Every row gives one point. The last column is the point's height on a tilted bowl or saddle (a function of degree 2), plus a little noise. Count its main directions that bend up, bend down and stay straight.
In the rows, zero is written as 128.

Points, 11 rows:
[[ 91 134 158]
 [136 112 169]
 [111 104 164]
 [ 84 156 145]
 [ 72  16  11]
 [172  61 105]
 [170  97 139]
 [ 97 162 153]
 [ 97  75 133]
 [ 87 119 153]
 [ 83 107 144]]
Directions: 0 up, 2 down, 0 straight

Points:
[[ 79 178 108  92]
 [188 166  58 123]
 [117  83 122  76]
 [174 176 168  53]
 [109  24  23  90]
 [161 116 152  72]
 [136 150 157  87]
 [ 90 177  73 109]
 [ 97  97 103  73]
 [146 133  80 105]
 [175 130 152  60]
 [145  99  70 106]
 [ 89 133  43 113]
 [116 129 184 110]
 [133  93 100  84]]
Directions: 1 up, 1 down, 1 straight

Points, 21 rows:
[[104  84 104  94 143]
 [ 51 166  55 113 183]
 [173 130 222 103 195]
 [146  36 140 105 127]
 [119 184 136  91 141]
 [214 180 141 123 199]
 [148 121  87 171 152]
 [ 98  72 133 190 164]
 [164 113  76 144 156]
 [138 155 107 104 138]
 [167 125 153 209 168]
 [210 224 119 175 219]
 [ 51 136  52 159 200]
 [112 144  95 167 145]
 [107 171  99 159 141]
 [124  85  93  97 140]
 [131 126 104 153 138]
 [104  93  69 151 161]
 [197 133 144  74 173]
 [ 95 138 106 164 146]
 [ 96  61 108 216 186]]
Directions: 3 up, 0 down, 1 straight

Points (47 x 7):
[[137 118 131 161 170  91 135]
 [133 119 137  75 150 106 103]
 [113 156 143 130 150 214 118]
 [ 99 100 166 159 130 138 124]
 [ 83  37 130 112 169 133  76]
 [144  88 131  47 110 101  70]
 [164 111 167 108 124 205 122]
 [ 89  92  63 128 146 109 140]
 [135 127 174 114 136 140 142]
 [135 194  66  59 127 200  42]
 [147  77  94 167 138 103 123]
 [110  89 122   9 132 172  20]
 [ 78 124 109 178  85 219  81]
 [162 125  57 162  89  90 109]
 [142 117 154 142 135 106 138]
 [113  83 107 116 123  50  95]
 [197  75 106 125 137 165  94]
 [110 120 164 122 151 158 138]
 [248  64 155  96 164 103   8]
 [117  79  91 143 104 115 137]
 [161  69 217 117  69  81  85]
 [199  96 172  90 149 191  96]
 [169 139 105 126 130 153 128]
 [ 86 103 160 179  58 139  93]
 [134  82 112 105 123 139 132]
 [101 202 112  81  84  44  51]
 [182  99  72 137  91 155 102]
 [205 157 162 159 112  60  66]
 [139 188 106 158  89 102 108]
 [128   7 162 141 116 108  46]
 [125 130 135 120  25 105 139]
 [125  78 133  70 101 111 101]
 [155 114 161 108  97  84 119]
 [145 117  84 176 151 122 139]
 [124 135 101 174  85 124 130]
 [179  49 137 158  76 207  50]
 [132  81  71 152 152 133 144]
 [116  85 103 125 197  54  92]
 [112 129 118  92 146  70  99]
 [146 198 139 153  93 160 102]
 [188  73  78 133 194 165 107]
 [108  47 178 149 144 136  90]
 [119  80  95 133 141  40  92]
 [123 148 113  90 156  94 107]
 [131 121 107  56 140 139  94]
 [136  78 114 163 188 173 137]
 [114  72 181 171 122  61  71]]
Directions: 0 up, 4 down, 2 straight

Points (65 x 9):
[[129  65 124 171  56 163 171  95 112]
 [158 113  95  96 164 104 117 153 119]
 [ 74  91  82  91  54 143 103 140 153]
 [160 130 189 168  77 188 184  97  76]
 [117 163 239 126 156 106  78  90  93]
 [154 135 136 143 103 100  75 145  81]
 [166 120 160  37   9  87 132 148 153]
 [204 119 174 162  12 138 180 132 124]
 [104 110 148  87 120 148 164 155  85]
 [120 163 111  66 164 128 150 141 138]
 [ 82 103 117 122 187 152  61 152 109]
 [ 83 195 102 159 164 199  92 185 114]
 [125 170  89 100 132  85  72 131  98]
 [203 148 131  67 150  91  68 153  79]
 [163 140 177 139 123  54 136 195  86]
 [105 110 132 184 146  72  92  45  65]
 [119  65 172  75  99  62 158 105  90]
 [165 163 115 103  87 107  97 165 109]
 [130  63 173 139 115 160  81 165 105]
 [158  90 103 206  97 156  99 129  93]
 [ 80 202 137 110 182 186 163 109 157]
 [131 124 128 146 128 137 162 133  95]
 [154 141 170 160 139 159 166 129  96]
 [157 100 134 155  89 173 113  81 101]
 [119  68 149 114  56 147 120  74 134]
 [ 93 138 123 169 149 115 116 203  87]
 [ 31 113  38 169  74 169 121 119 151]
 [103  88 113  24 122  71 128 147 119]
 [211 151 102 145 165 100 173  98  95]
 [221 112 129  98 191  77  90  74  63]
 [199 139 117 104 125  82  57  78  25]
 [157 113 195 221 185  63 149 166 127]
 [ 90  55 168  93  95  79 176 106  77]
 [139 104 143  92 127  97 140 110 100]
 [ 89 130  59 127 131 158 152  66  85]
 [ 44 143 100 145  36 155 155 135 146]
 [134 108 148  69  38 184 174 168  76]
 [170 119 136  97  64 176 105 103 125]
 [118 160 152  85  22  72  98 137 185]
 [137 196 159 102 174 192 114 176 165]
 [199 118 165 204  30  95 108 211  85]
 [192  67 132 174 173 205 117 126 101]
 [138 193 163 190 109 113  91 174  90]
 [ 83 154  99 159  77 131 170 202  61]
 [154  89 141 148 150 167  94 186  79]
 [136  73 127  76 122 164  34  84  45]
 [129 156 197 175 108  93 124 157 109]
 [200 145 176 115  99 121 173 121  82]
 [ 61 129  95 109 186 231  98  99 137]
 [204 173 185 125 130  75  83 153  81]
 [151 135 161 204  65 116 112 137 124]
 [222 124 140  65 121  75 108 144  95]
 [ 97  48  67 137  73 240  68  83 132]
 [ 57  81 137 116 182 103 122 142 166]
 [ 80 121  83 137 218  31 128  85 159]
 [ 78 165  49 134 116 178 133 154 121]
 [ 51  64  87  64 150 137 176 186  87]
 [ 96  98 184  97  86 135 141 134 111]
 [141 166 178 105 165 180 122 198 129]
 [108 134 144 130  88  99  85 180 102]
 [122 158  93 115 124 136 137 158 114]
 [ 59 116 176  10 106  61 151 146  85]
 [138 141 103 112 117 100 110 132 110]
 [ 76 126 216 160 114  73 193 132  54]
 [155  88 201 157 142 129  26 123   7]]
Directions: 2 up, 2 down, 4 straight

Points:
[[175 139 115 158 111 139 108 115 144]
 [104  98 144 183 157 154 165 131 131]
 [137  83 142 149 131 157 127 143 128]
 [152 154  72 154 115 149 122 134 152]
 [137 104 118  98 135  86  95  96 104]
 [ 58  92 179 201 115  93  93  77 206]
 [158  84 155 142 149 156 122 131 141]
 [105 108 150 111  55  83 123  94 142]
 [123 134 114  86 176 110 125 126 129]
 [177 120 123 172 151 157 127  50 142]
 [145 124  99 176 138  96 114 109 119]
 [ 95 148 156  73 111 188 182 134  82]
 [177 164  95  91 136 146 135  63 121]
 [123 145 133 119 143  88 135  85 101]
 [108 161 143 155 110 109 163 116 129]
 [177 118 143 116 100 176 144 179 156]
 [ 95  99 110 167 162  80 121 147 138]
 [ 85 118 147 136 125 162 184 126 110]
 [ 92 118  96 103 158 154 131 109 121]
 [ 84 109  85  55 172 167  80 141 138]
 [123  59 164 181 140 140 139 100 142]
 [174 108 109 144 174 147 141 170 170]
 [166  89 103 146 145 128 117 134 142]
 [ 86 150  97 111 141  78 153 114 143]
 [ 88  54  81 148 112 164 112 102 136]
 [115 131 101 147 139 127 170 159 134]
 [112 137 101 164 133  91  90 109 120]
 [132 145 157 139 186 107 193 158 127]
 [ 65 123 163 183  67 130 106  49 203]
 [150 141 212 156  59 164  93 156 168]
 [211 166 148 129 123 129 128 178 194]
 [117 102  96 155 140 154 109  96 130]
 [104 119 160 143 107 136 124 122 126]
 [133 117 113 113  57 112 160 143 127]
 [138 116 181 153 134 118  52  98 120]
 [ 98 141 111  82 135 131 180 127 130]
 [130 174 101  94 138 171 128 205 138]
 [101  68 108 132 161 204 146  67  89]
 [133 171 156  85 150  73 154 118 111]
 [100 173 180  97 173 138  95 141 119]
 [133 164  98 148  78 104 143 108 122]
 [146 160 128 100  91  94 109 114 105]
 [112 144 122 156 150 128 101  91 118]
 [140 112 127 152 191 190  76 137 141]
 [ 82 100 180 100 148 161  92  89 114]
 [110 149 147 170  85 141 152  79 144]
 [140 117 159 204 119  61  70 188 116]
 [154 142  64 168 129  71 142 129 117]
 [  7 108  80 176 139 130 126 108 249]
 [131 167 182  93 129  99 122  91 116]
 [172 175 126 128  60 179  97 105 139]
 [164 123 158 144 208 121 106 111 123]
 [128 138 120 158 168  95 103 124 108]
 [144 107 135 130  84 116 108 116 122]
 [128 137 167 114 138 132 128 106 120]
 [167 110 165 127 137 128 216 122 144]
 [ 97 132 170 148 122 158 158 125 120]
 [102  96 103  83 128  90 148 162 154]
 [ 82  83 169 142 147  81 102  94 141]
 [130 188  94 144 114 114 171 173 134]
 [ 93  64  95 171 100 144 126 222 142]
 [108 104  72 120 149 113 101 179 159]
 [119  64  99  96 156 179 152 114 108]
 [125  94 125  78  98 157 172 148 113]
 [184 124 129 115  93  88 168  89 108]
 [137  22 129 147 117 135 167 181 134]
 [ 75 114 129 173 170 161 160 123 127]
 [ 75  92 102 199 127 132 158 194 164]
 [149  76 152 141 124 114 139 148 134]
 [166 187 107  65 127 109 136  91 114]
 [123 157 197 126 109 114 156 106 139]
 [179 120  72 107 119 150 170  80 135]
 [148 104 181  90  81 171 129 118 129]
 [181 120 112 116  99  80 121  91  92]
 [112 155  76 115 143 142 154 175 143]]
Directions: 3 up, 1 down, 4 straight

Points, 72 rows:
[[154  75 122 116  56 104 164 176 125]
 [ 99 161  71  50  21 101 223 167 168]
 [123 200 123 185 118 144 169 140 161]
 [128 166  86 161 141 168 169 117 154]
 [122 175  82  66 150 174 111 148 166]
 [ 83 157 108 103  64  36 111 135 197]
 [171  71  59  76 124  42 172 156 127]
 [157  85 140 161  36 162 152 127 175]
 [180  52 130 152  77 142 182  82 145]
 [201  74 134  74 101  97  97 119 176]
 [182 100 115 131 137 133 121  94 165]
 [114 174 152  43 117  84 139  52 134]
 [102 182 141 144 105 172 128 158 158]
 [103 160 114 118 118 184 169 176 150]
 [116 159  74 134 128 154 150 140 156]
 [ 86 121  57 171  89 164  62 185 145]
 [ 79 160  81 233  87 140  91 116 192]
 [153 140 185 131  56 179  83 154 157]
 [143 179  96 154 149  43 235 167 140]
 [197 161 118 119 123 169  98 133 160]
 [145 145 136 215  77 197  75 130 168]
 [105 108 232 102 110  99 129 128 122]
 [ 42  80 128  29 119 101  81  99 146]
 [110 145  94 130 134 205 144 103 180]
 [ 80 108 124 125 164  72 143  74 161]
 [ 95 114  57 208 110  86 168 100 166]
 [ 76 132 114 171 139  98 101 107 170]
 [154 155  74  65  53 208 112 166 146]
 [166  72  73 154 107 113 211  83  86]
 [ 82 195 118 138 164 113 118  95 174]
 [183 163  88 112 108  97 123 120 153]
 [152 140 158 107  65 165  61 153 140]
 [ 83 159 163 103  22 198 140 181 197]
 [108 143 159 179  98 143 146 192 127]
 [120  75 158 119  34  48 129 149 175]
 [118  87 112 137 136  62 170 112 159]
 [154 135 229 138 167  77  80 170 105]
 [115 138 211 131 174 117 209 121 158]
 [ 50 177 107 137 173 147 167 110 217]
 [138 105 133 132 146 178 106 106 171]
 [ 53 143 127 138 118 157  64 205 118]
 [109 181  69 134 186 114 141  76 179]
 [133  99  56 219 149  43 126 221 148]
 [135 174 117 137 145  77 139 122 164]
 [123 145  87 230 146  66 135 118 185]
 [135 133 191 138  98 100  64  90 127]
 [164  55 107  44 111  82 203 145 115]
 [198 121 107 196 167 122 157 133 162]
 [ 31 158  73 153 176 151 160 103 244]
 [178 156 102 185 125 160 196 153 110]
 [108 233 108 132 170 193 208 117 185]
 [134  86  88 171 178 195 111 125 193]
 [173 109 137  46 170 108 149 133 168]
 [192 139  66  56  99  99  92 156 134]
 [127 179 112  82 120 230 122 106 194]
 [143 140 120 149 109 123 155 161 138]
 [134 127  96 135  76 122  45 104 156]
 [172 120 108 163  63  79 102 104 183]
 [ 55 126 106 215 128 201 126 135 200]
 [105 130 169 228  77 154 173  97 180]
 [ 20 199 186 153 108  92 144 101 188]
 [106 157 203 161 183 222 137 105 187]
 [164 194 164 134 183 108 180  75 157]
 [143 137 149 134 129  99 167 162 141]
 [137  46 195 135 129 168  94 162 152]
 [139 182 104 148 139  88 181 106 157]
 [220 149 124 152 130  81 113 111 188]
 [ 99 145 134 133 145  86 107 135 155]
 [136 222 175 129 126 217 112 185 126]
 [ 91 105 107  51 118 179 165 115 176]
 [120 174  90 129 140  47 101 149 173]
 [223 115 196 191 130 116 115  94 217]]
Directions: 3 up, 2 down, 3 straight

Points:
[[120 143 147 128  86 166 106  84  91]
 [ 93 128 224  64 133 159  57 111 126]
 [143 167  97 173 145 249  97 113 103]
 [131 134  76 130  62 108 108 146 100]
 [118 111 125 188 195 156 137 134  92]
 [ 70 117 123 118  83 123 133 159  86]
 [137 110 116 184  94 121 218 135 128]
 [ 77  56 136  75 130 192 117 143  47]
 [138 110 107  69 125 160  94 129 109]
 [131 120 143 127 165  99 127  52  90]
 [114 120 106 100 161 131  98 117 139]
 [ 79  92 149 111 130 153 148 120 112]
 [129 101  89 174 130 210 117 168  60]
 [115 139 121 147  98  96 142 113 110]
 [104 124  90 112 126 147 117 172  98]
 [ 93  98  58 123 125 115 130 140  81]
 [154 115 178 162 146 117 174 146 133]
 [125 179 111 105  85  97 162 112 116]
 [116 117 163 119 110 142 150 161 131]
 [130 145  83 144 129 181 149 126  94]
 [111 104 152 113 143 127 109 117 128]
 [165 134  91 108 118 114 127  74 111]
 [184 142 101 166  81 165 148 155  81]
 [156 163 136  70  62 151  96 120  77]
 [ 96  53  96 200 134 127 159 147  50]
 [143 142  55  81 159 119 149 123 113]
 [144 123 113  95 125  84  84  91 132]
 [159 124 124  95  92 169 132 103  84]
 [163 117 127 169 113 102 150  67  77]
 [181 113 113 117 136  57 146  86  84]
 [128 143 164 119 129 124 114  86 122]
 [107 105 149 108 133 119 124 173 122]
 [159 146  94  90  88 198 110 123  71]
 [114  77 130 109 109 182 184  39   7]
 [ 90  79 108  90 189  94 181  95  73]
 [149 103 136 111  97 127 112  99 105]
 [ 79 151  85 123 218 136 151 129  88]
 [110 176  81  94 115 135 124  79 128]
 [181 136 153 153 161 155 115 121 123]
 [118 151 103 165  74 116 176 153 105]
 [ 55 129 112  92 144 150  99 129 112]
 [120 119 162  96 108 141  36 127 134]
 [ 79 104  96 190 163 106 102  89  58]
 [195 129  97  91 193 109 118 134  92]
 [129 120 156 133 154  95  84 175 112]
 [152  74 131 174 157 139 101 130 116]
 [171  66 141 139 119 191 121  87  73]
 [115 149 161 122 133  83 113 181 114]
 [ 83 105  92 132 141 169  81 159  85]
 [ 94 188 152 172 124 154 117 108  77]
 [ 58 141 147 179 139 121 133 115  64]
 [ 86 108 199 108  85 104 118 120  90]
 [126 109 122 146 154 194 174 172  87]
 [110 107 135 149 111 168 183 113  99]
 [104 115 102 131 125 136 104 140 114]
 [ 83 116 116 114 154 170 146  79  99]
 [127  78 133 110 159  95 135 185 103]
 [131 174 160 133 158 111 123 141 120]
 [183 108 105 141 209 140 123  85  88]
 [ 75 165 117 178 115 149 140 122  66]
 [131  97 157 196  71 108 128 159  92]
 [110 144 168 137 112 149 118 158 109]
 [ 67  22 102 146  90 119 155 160  16]
 [184 125 136 128 140  77  97 138 124]
 [ 79 112  64  97 103 113  44 168  64]
 [117 137 160  74 171 167  80 119 159]]
Directions: 1 up, 5 down, 2 straight

Points (71 x 9):
[[142  55 104 105 122 140 138  87 130]
 [ 90 124 191  94 136 130  81 165 126]
 [135 157 173  99 125 152  92 136 126]
 [108 109 225 168  94 106 152 152 103]
 [114 197  30 128 108 157 182 190 105]
 [141  65 133  99 139 110  89 152 134]
 [ 92 138 119  86 189  84 154 115  86]
 [171  78 122 141 144 143 167 138 128]
 [146  53 117  97  69  55  82 132 177]
 [103 168 141 105  74 210  96 119 134]
 [ 78 122 157 169 139 150 102  58  99]
 [108 137 167 137 166  69 176 115 135]
 [186  61  50  67 182 237 168 129   7]
 [ 96  87 113 139 119 131 200 177 171]
 [180 113 123 146 143 149 154 195 116]
 [168 106 120 102 118  90 139  59 114]
 [ 82  26 141 121 138 135 128 154 135]
 [137  42 132 179 113 138 171 112 143]
 [148  39  78  79 177 129 156 149  98]
 [121  94 134 114 176 145 146  92 107]
 [ 91 128 127 163 115 174 135  69 119]
 [126  81 119 134 109 148 135 105 128]
 [123 150  58 102  98 124 114 249  78]
 [ 33 107 144  87 144  49  39 123 100]
 [212 188 129 107 121 121 158 176  64]
 [203 142 165 139 160  70 134 128 105]
 [143  89 146 161  99 174 132 126 122]
 [159 157 108 133 117 160  77 128 134]
 [110 105  94 119 111 151 100 153 131]
 [138 179 142 111 155 129  84  78 124]
 [ 60 193 130 164  94  99 112 129 160]
 [ 93  97  81 132 164 105  93 181 108]
 [143 171 178 134 145 167 135 112 118]
 [132 119 134 162 167  89 144 169 137]
 [157 123 119  73 237  81 134  71  35]
 [133 128 194 166 144  39 110 200 106]
 [ 81 125 145 102 119 187 168 123 138]
 [119 138 114 158 114 241  45 117 162]
 [140 140 117  75  72 126 132 100 126]
 [136 128 160 169 207  55  99 142 103]
 [ 66 120 143 151 121 114 158 158 143]
 [124 143 128 147 142  93 129 154 130]
 [183  41 163 184  90 118 169 111 132]
 [140 143 105 157 122 130  55 121 159]
 [123 150 118  86 108 149 142 175  96]
 [191 124  64 101 119 155  92 149  90]
 [119 205 118 155 150  92 103  99 145]
 [160 147 119  37 135 104 130  94  99]
 [181 200 122 144 122 140 205 181 127]
 [133 141 145 110 152 186 116 122 112]
 [137 135 182 198 196  99 179  70 127]
 [141 117  92 123  85 109 114 180 123]
 [103 191 193 195 176 161 129 110 168]
 [114 141  95 104 193 116 156 146  96]
 [182 106  82 147 148 160 167  85  76]
 [155  73 114 107 141 201 130 103 106]
 [181 129 189 132 121 107 150 187 106]
 [ 79 171  99 112 114  75  80 222 130]
 [168 110  78 149 107 117 156 205 116]
 [145 148 170 109 111  76 141 172 107]
 [ 46 110 131  90  90 121 109 198 106]
 [ 78  76 116 149 172 101 124  89  73]
 [171 175 138 104  70 112 198 117 102]
 [113  36 151 119 136 155 129 104 140]
 [ 86 140  60 182 147  99  37 148 173]
 [147 136 102 190 161  90 135 139 130]
 [171 164 121  65  82 179 119 157  67]
 [109 110 136 180  67 130 159 140 137]
 [161 156  55 115 150  47 151 160  84]
 [113 128 113 119 143 167 150  99 114]
 [ 89  82 155 152 113 159 123 177 137]]
Directions: 2 up, 3 down, 3 straight

Points:
[[ 88 125 129 125 149 106 168 126 106]
 [135 102 115 122 152 100 171 108 109]
 [121  90  78 120 160 139 162 129  94]
 [116 119  94  59  70  53 139  52  69]
 [117 111 136  99  98  96 193 100 105]
 [102 121 143  78  90 145 149 167 116]
 [155  94 119 116  34 175  63  94  85]
 [ 78 110 129 154 223 122  91 117  71]
 [112 137  74  58  66 148 129 111  79]
 [233 141 206 126  56  77  92 112 104]
 [104 137 135 123 141 114  76 188 124]
 [107 134 104 126 203  86  76 165  97]
 [203 104  73  81 105  56 205 127  80]
 [106 181 175  38 109  94 143 109  97]
 [193 164 171 203 179 108  73  98  81]
 [108  51 184 101 130  96 108 183 128]
 [149  87 134 112 165 103 202 162 106]
 [ 71  60 173 124 123 121  85 172 119]
 [149 112 146 143 160 119 129 212 122]
 [144  78 158 108 114 176  31  83  98]
 [ 23 146 195 117 106  32 114 172  68]
 [167  87 124  57 202  61 131 113  95]
 [197 176  99 141 224  44 154 122  53]
 [141 134 175 117 205 105 101  95  94]
 [146 216  80 184  49 190 117 134  63]
 [135 114 173 245  88 102 137 163  99]
 [141 155 157 220 138  87 154  82  79]
 [ 96 156 164 126 172 130  66 181 107]
 [ 41 171 153 185 122  70 122  53  49]
 [135 168 110 139 166 109 114  88  97]
 [158 167 217 180 146  62 223 155  62]
 [ 91 127 134 155 115 206 145 102  85]
 [ 25 190 168 117 173  95 126  78  39]
 [159  82 165 133 179 113  90  33  84]
 [148 160  54  97 189 124 197 110  54]
 [123 108 133  92  97 142 221 125  96]
 [127 223 118 139  54  65 140 166  88]
 [ 39  75  89  87 147 126  39 214  73]
 [153 162 127 149  55 112 199 195  99]
 [ 53 116  93 134  84  78 125 125  96]
 [153  81 183 159 118 117 120  37  96]
 [139 195 127 215 172  66 105 134  67]
 [114 171 174 194 118 107 187  79  77]
 [ 96  98 203 153 195  74 111  30  51]
 [151 171  43 109  75 175 127 115  65]
 [207 217 134  61 134 150 132 127  89]
 [133  79  89  54 154 107 106 157 108]
 [201 176 146 170 124  67 131 101  99]
 [116 118  76  83  70 143 128  99  87]
 [127  10 187 101 115 108 165 163 113]
 [128  74 172 164 112 116  61 107 124]
 [110 215 168 127 121 145 151 113  93]
 [106 158  99 153 198 125 105 125  82]
 [157  53  99 128  82  94 128 165 117]
 [165  18 110 147 106 165  96 194  98]
 [123 126 103 117 117 157 213 119  86]
 [172  67 146 145 121 129 150 128 123]
 [120  75 135 105 117  84 112  43  95]
 [139 177 101 113  80 118  90  91 106]
 [ 89 151 156  35 183 117 141 158  87]
 [ 72 164  88  68 147 186  86 107  60]
 [118 183 161 135 159 131 160 179  98]
 [137 130 152 122 121 134 149  98 119]
 [174 148 173 139 102 193 119  91 106]
 [ 69 186 188  85 101 143 216  75  57]
 [103 104  82 201  98 129 119  55  77]
 [ 86 173 139 106 173 114 147  95  83]
 [116 113 108  95 159 111 138  99 107]
 [ 61 103 148  44 165 200  96 216  60]
 [164 110 126 135 158 120 149 113 115]
 [ 98 157 131  61 116 156 171 100  87]
 [157 121 149 151  73  63 178 106 108]
 [114 190 160  90  93  93  83  84 103]
 [115 170 140  77 151 124 139 139 109]
 [158 131 205 137 113  99 134 118 127]
 [ 13 102 137 187 142 166  55  88  53]
 [125 103 136  68  43 119 185  99  88]]
Directions: 0 up, 8 down, 0 straight

Points, 63 rows:
[[ 55 216  87 183 125 101  91 114  89]
 [ 66 143  56 191 174 131 113 117 135]
 [ 95 102 180  94 140 150  79 112 144]
 [ 39  26 144 141 141  89 206 147 148]
 [133 138 136 116 122  86  53 152  91]
 [208 115 178 152 154 108 156 124 184]
 [142 165 118 131 122 116 171 132 125]
 [ 47 159 190  95 180 128 108 103 128]
 [ 75 160 171 134 104  80 107 153  86]
 [119 147 176 183  78 166 115 150 147]
 [ 50 111  63  71 176  40 116 107 183]
 [112 162  84 123 219 212 155 174 130]
 [144 140 134 200 105  66 139 235 131]
 [112 115 149 226 130 141 165 137 144]
 [ 78 202 171  95  28 232 150  82 100]
 [155 202 103 110 132 176 146  99 113]
 [150 138 113 127 144 173  95  67 141]
 [187 131  60  97 148 152 231 177  57]
 [ 54 130 169 107 105  99 115 180  96]
 [157  76 106 170 161 217 101  72 194]
 [101 182  60 147  76 169 106 116  55]
 [ 77 184  67 107 136  81 166 123 140]
 [137 169 156 107 119 173 100 164 112]
 [137 104  85 128  94 196 126  97  95]
 [ 84 152 192  91 166 126 181 140 134]
 [ 94  81 129  93 137   7  95 143 146]
 [ 45 161 184 109 138 131 106 174  93]
 [102 184  76  92 185  91  62 134  86]
 [131 182  90  99 100 196  86 138  58]
 [ 95 131 112  67 149  47  55 117  94]
 [157  25 117 140 147  59 149  90 249]
 [103  72 126 105 136 168  94 111 158]
 [202 153  86 113 194 168  60 178  31]
 [134 167 120 129 145 188 170 106 132]
 [151  85 152 132 136 154 153  93 181]
 [190  94 114 143 106  35 165  87 217]
 [ 48 100  83 182 121 106  93 124 118]
 [ 79 120 168  50 176  75 130 137 113]
 [171 180 207 117 132 196  78 100 176]
 [191 201 116 130 168 143 159 136 112]
 [ 75 140 120  78  67 162 108 109  80]
 [ 89 118  61  96 136 166 144 106 120]
 [124 103 146  92 148 129 143  54 177]
 [125 108 157 146 193 114 157 183 133]
 [100 119 121 110  93  72 142 103 132]
 [122 102 151 148 134 110  60  69 170]
 [130 183 228 184  71 166 118 164 184]
 [160 119 166 180 131 192 145 108 187]
 [128  68 231 115 174 157 145 131 221]
 [123 125 155 117 161 165 153 211 132]
 [175  97 120 103 226 123 164 149 133]
 [189  84 162 153  94 103 230 125 158]
 [100 139  90 135 232 102  56 160 117]
 [154  54 174 127 163 130 135 145 199]
 [114 123 163  99 112  59 206 190 124]
 [182 120 100 115 116 147 145  65 138]
 [ 66 138  93 116 103 191 137 165 111]
 [100 135 106 114  82 121 185 156 122]
 [182 242 109 109 115  72  95  47 158]
 [130 140  84  43 126 107 104  85 114]
 [138 161 152 159 146 140 119 124 144]
 [115  96  63 117 137 113 115  95 146]
 [132 142  94  70 184 158  36 132  65]]
Directions: 4 up, 3 down, 1 straight
